Rows are points. Two turns around zero, p and q, are shown by what they do to some points. Write where each new point lands after one turn and then the other. Backwards means that the second turn is done in reverse. Each puzzle has new turns, and all numbers are rounded.

Turn p:
[0.10 0.01] => [0.02 0.10]
[-0.46  0.32] => [-0.44 -0.35]
[ 0.60 -0.14] => [0.31 0.53]
[-0.25 -0.19] => [ 0.11 -0.29]
Turn q:
[-0.44  0.17] => [-0.07  0.47]
[-0.03 -0.47] => [-0.42 -0.21]
[0.53 0.02] => [ 0.28 -0.45]
[-0.06  0.28] => [0.21 0.19]
Where do these land?
q, then p: [0.30 0.09] => [0.27 0.15]
q, then p: [-0.52  0.26] => [-0.56  0.14]
p, then q backwards: [ 0.22 -0.34] => [0.10 0.39]

Turn p:
[ 0.39 -0.01  0.06] => [0.34 0.02 0.20]
[-0.40 -0.14 -0.40] => [-0.20 -0.14 -0.53]
[-0.34 -0.31 -0.06] => [-0.25 -0.33 -0.20]
[0.35 0.46 0.40] => [0.11 0.45 0.53]
Turn q:
[0.27 0.22 0.39] => [0.21 0.21 0.43]
[ 0.41 -0.71 -0.11] => [ 0.53 -0.61 -0.16]
[-0.28  0.33  0.26] => [-0.34  0.25  0.28]
[-0.21  0.05 -0.12] => [-0.21  0.03 -0.13]
[-0.19  0.11 -0.42] => [-0.19  0.13 -0.42]
Where do these land?
p, then q: [-0.16  0.36 -0.23] => [-0.16  0.37 -0.22]
p, then q: [ 0.02 -0.19 -0.34] => [ 0.20 -0.08 -0.32]
p, then q: [ 0.37 -0.49  0.22] => [ 0.38 -0.45  0.28]
q, then p backwards: [-0.11  0.68  0.31] => [-0.01  0.65  0.38]
q, then p: [-0.11 -0.36  0.03] => [ 0.01 -0.37 -0.05]

Turn p:
[-0.10  0.12  0.50  0.44] => [-0.31  0.28  0.54 -0.06]
[-0.23 -0.39 -0.09 -0.12] => [-0.17 -0.15 -0.28 -0.31]
[ 0.12  0.28 -0.03 -0.56] => [ 0.57 -0.28  0.04  0.01]
[0.14 0.31 0.27 0.13] => [0.07 0.12 0.40 0.17]
[-0.20  0.34 -0.30 -0.03] => [ 0.34  0.32 -0.16 -0.02]
[ 0.22  0.13 -0.26 -0.42] => [ 0.42 -0.26 -0.20  0.17]
[ 0.04 -0.80 -0.09  0.56] => [-0.92 -0.03 -0.33  0.03]
Turn q:
[-0.15 -0.08 -0.11 -0.22] => [-0.10  0.12 -0.20 -0.16]
[ 0.06 -0.62 -0.47  0.39] => [-0.61 -0.61 -0.09 -0.03]
[-0.43  0.03 -0.28  0.23] => [-0.37  0.10 -0.25  0.34]
[-0.24 -0.21  0.21  0.10] => [-0.29  0.16  0.22 -0.02]
[ 0.14  0.03 -0.03  0.21] => [ 0.03 -0.19  0.08  0.15]
[ 0.12  0.15  0.34 -0.09] => [ 0.27  0.15  0.25 -0.05]
[ 0.50  0.71  0.34 -0.62] => [ 1.06  0.27 -0.01 -0.22]
Where do these land?
q, then p: [ 0.02 -0.05 -0.52  0.02] => [-0.13  0.06 -0.50 -0.05]
p, then q: [-0.11 -0.05 -0.18 -0.66] => [ 0.04 -0.46 -0.16 -0.50]
q, then p: [ 0.17 -0.23  0.61 -0.17] => [ 0.24 -0.37  0.52 -0.14]
p, then q: [ 0.07  0.39 -0.26  0.55] => [0.28 0.05 0.01 0.67]
q, then p: [-0.15 -0.06  0.36  0.27] => [-0.08  0.15  0.42 -0.16]

Turn p:
[ 0.57 -0.07 -0.09 -0.27] => [ 0.34  0.21 -0.25 -0.44]
[-0.23  0.18 -0.41  0.24] => [-0.50  0.07 -0.18  0.14]
[-0.22  0.26  0.31 -0.30] => [-0.02 -0.42  0.31 -0.18]
[0.20 0.04 0.36 0.64] => [0.02 0.54 0.49 0.20]
[-0.32 -0.42 -0.16 -0.30] => [ 0.17 -0.40 -0.36  0.28]
Turn q:
[-0.29  0.04  0.30 -0.19] => [-0.31  0.10 -0.07  0.32]
[-0.05 -0.08 -0.45  0.03] => [-0.07 -0.19 -0.02 -0.41]
[-0.29  0.03 -0.17  0.31] => [-0.03 -0.21 -0.39 -0.12]
[ 0.50  0.19  0.81 -0.01] => [0.46 0.46 0.23 0.68]
[-0.11 -0.06 -0.75 -0.10] => [-0.23 -0.19  0.01 -0.71]
[ 0.35 -0.28  0.55 -0.02] => [ 0.29 -0.02  0.38  0.53]
[-0.11  0.17 -0.30 -0.02] => [-0.12  0.06 -0.15 -0.31]
Where do these land?
p, then q: [-0.05  0.13 -0.48  0.40] => [-0.26  0.03 -0.55 -0.21]
p, then q: [ 0.00  0.45 -0.58  0.02] => [-0.65 -0.04 -0.23 -0.24]
p, then q: [-0.48 -0.06  0.35 -0.48] => [ 0.15 -0.55  0.42  0.29]
p, then q: [-0.11 -0.09  0.02 -0.20] => [ 0.06 -0.18  0.15 -0.04]
q, then p: [ 0.39 -0.01  0.28  0.38] => [ 0.17  0.55  0.01 -0.21]
p, then q backwards: [ 0.25 -0.43  0.41 -0.12] => [0.55 0.01 0.14 0.33]

Turn p:
[-0.15 -0.20  0.43  0.15  0.04 -0.22] => [-0.07 -0.10  0.01  0.23 -0.43  0.26]
[ 0.00  0.00  0.56 -0.05  0.01  0.32] => [-0.05 -0.17  0.47 -0.17 -0.26  0.26]
[-0.13  0.19 -0.23  0.19  0.48  0.26] => [-0.11 -0.27  0.17  0.26  0.51 -0.02]
[ 0.13  0.30  0.24 -0.01  0.09 -0.21] => [ 0.33 -0.09  0.17  0.16 -0.18 -0.11]
[-0.12  0.13  0.26  0.25 -0.36 -0.03] => [-0.19  0.20  0.23  0.10 -0.36 -0.16]
[-0.21 -0.05 -1.23 -0.66 -0.12 -0.29] => [ 0.01 -0.04 -1.07 -0.41  0.61 -0.64]
[ 0.48 -0.37 -0.01  0.11 -0.14  0.17] => [ 0.09  0.45  0.03 -0.18  0.10  0.41]
Turn q:
[-0.33  0.39 -0.21 -0.43 -0.02  0.32] => [-0.46 -0.52  0.27 -0.16 -0.10 -0.05]
[-0.22 -0.47 -0.15 -0.19  0.03 -0.15] => [ 0.35 -0.25 -0.16  0.03 -0.37  0.07]
[0.32 0.19 0.79 0.09 0.14 0.22] => [-0.04  0.29  0.23  0.05  0.65  0.52]
[ 0.14 -0.30 -0.05 -0.18 -0.08 -0.53] => [ 0.58  0.04 -0.05 -0.23 -0.12 -0.15]
[ 0.19  0.09  0.45  0.10 -0.41  0.42] => [-0.34  0.40  0.12 -0.21  0.10  0.50]
[ 0.25 -0.70 -0.39 -0.13  0.46 -0.20] => [ 0.57 -0.33 -0.72  0.07 -0.03 -0.09]
[-0.12  0.51 -0.38  0.21 -0.29 -0.10] => [-0.39  0.17  0.21 -0.07 -0.17 -0.54]
[-0.22  0.30 -0.05  0.53  0.18  0.01] => [-0.26  0.20  0.11  0.51  0.06 -0.26]
Where do these land?
p, then q: [-0.20  0.26  0.26 -0.20 -0.20 -0.25] => [ 0.26  0.28  0.06 -0.31 -0.27 -0.03]
p, then q backwards: [ 0.72 -0.59  0.01  0.33  0.62 -0.53] => [ 0.09 -0.91  0.72  0.35  0.40  0.08]
q, then p: [-0.20 -0.24 -0.16 -0.23  0.10  0.16] => [-0.24  0.24 -0.17 -0.19  0.04  0.18]
q, then p: [-0.26  0.05  0.20  0.45 -0.27  0.00] => [-0.13  0.08  0.43  0.17 -0.20 -0.33]
q, then p: [ 0.30 -0.48  0.11 -0.17  0.38 -0.08] => [ 0.22  0.22 -0.06 -0.10  0.58  0.27]
q, then p: [ 0.07 -0.27 -0.32  0.26 -0.23  0.41] => [-0.37  0.11 -0.17 -0.11  0.20 -0.49]
p, then q: [-0.43  0.51 -0.56 -0.42 -0.42  0.17] => [ 0.81 -0.39  0.32 -0.07 -0.16 -0.45]
p, then q backwards: [-0.32  0.48  0.12  0.04  0.11  0.20] => [-0.33  0.44 -0.15 -0.17  0.18 -0.12]
p, then q: [ 0.31  0.29  0.35 -0.06 -0.09 -0.07] => [ 0.08  0.33  0.09 -0.33  0.24  0.17]

Turn p:
[-0.01  0.08  0.16 -0.10 -0.39 -0.03] => [-0.29 -0.27 -0.09  0.03 -0.14 -0.11]
[ 0.05  0.09  0.17  0.85 -0.58 -0.09] => [-0.21 -0.54 -0.41  0.55  0.15  0.53]
[ 0.34  0.24 -0.08 -0.21  0.30  0.29] => [ 0.12  0.48  0.00  0.03 -0.38 -0.05]
[-0.25  0.13  0.18 -0.51  0.36 -0.30] => [ 0.01  0.12  0.57 -0.06  0.05 -0.49]
[ 0.44 -0.66  0.09 -0.42 -0.41 -0.33] => [ 0.11 -0.65  0.15 -0.63 -0.47  0.08]
[-0.25 -0.16  0.00 -0.28  0.29  0.15] => [-0.05  0.29  0.20 -0.32  0.17 -0.14]
[-0.15  0.17  0.05  0.55  0.20 -0.07] => [0.07 0.07 0.02 0.45 0.35 0.26]
[-0.23  0.17 -0.19  0.64  0.23  0.58] => [-0.08  0.55 -0.43  0.29  0.43  0.40]
[ 0.06 -0.05 -0.37 -0.50  0.01 -0.19] => [ 0.30 -0.04 -0.01 -0.32 -0.15 -0.46]
Turn q:
[ 0.45  0.78 -0.01 -0.30 -0.12  0.67] => [ 0.23  0.32  0.59  0.21 -0.08  0.90]
[-0.69 -0.09 -0.20  0.05  0.18 -0.32] => [-0.05 -0.18 -0.72 -0.30  0.08 -0.07]
[ 0.20 -0.19  0.40  0.26 -0.07  0.22] => [-0.41 -0.01  0.41  0.03  0.03 -0.15]
[ 0.30 -0.10  0.01  0.20  0.49 -0.41] => [-0.11  0.33 -0.26  0.45  0.05 -0.40]
[-0.38  0.00 -0.22  0.14 -0.19  0.18] => [-0.05 -0.42 -0.15 -0.16  0.03  0.23]
[ 0.32  0.12  0.23 -0.12 -0.22 -0.24] => [ 0.11  0.24  0.24  0.01 -0.37 -0.16]
[-0.26 -0.45 -0.35  0.47  0.14 -0.68] => [-0.10 -0.39 -0.70  0.20 -0.08 -0.63]
[ 0.07 -0.07 -0.29 -0.51 -0.05  0.19] => [ 0.53 -0.01  0.14 -0.10  0.25  0.13]
[-0.02  0.00  0.42 -0.19 -0.16  0.39] => [-0.15  0.11  0.45 -0.35  0.09  0.16]
Where do these land?
p, then q: [-0.27  0.26 -0.24  0.07 -0.49  0.86] => [ 0.40 -0.40 -0.77  0.02  0.04  0.52]
q, then p: [ 0.30 -0.38 -0.37 -0.16  0.63  0.18] => [0.56 0.36 0.31 0.39 0.11 0.35]
p, then q: [ 0.11  0.03  0.09  0.25 -0.23 -0.06] => [-0.10 -0.31  0.05  0.04  0.16 -0.03]
p, then q backwards: [-0.38 -0.10  0.21  0.22  0.14  0.27] => [-0.07  0.03  0.21  0.02  0.38  0.37]
p, then q backwards: [ 0.12 -0.03  0.73 -0.33 -0.35  0.01] => [-0.02  0.04  0.44  0.59 -0.46  0.15]
q, then p: [ 0.05  0.16 -0.72 -0.15  0.43 -0.28] => [ 0.64  0.20 -0.46  0.20 -0.15  0.33]
q, then p: [-0.03 -0.20  0.15 -0.04 -0.12 -0.62] => [ 0.24 -0.51 -0.05  0.08 -0.11 -0.35]
p, then q: [ 0.11  0.27  0.15  0.15 -0.01 -0.36] => [-0.36 -0.17  0.11  0.13 -0.09 -0.25]
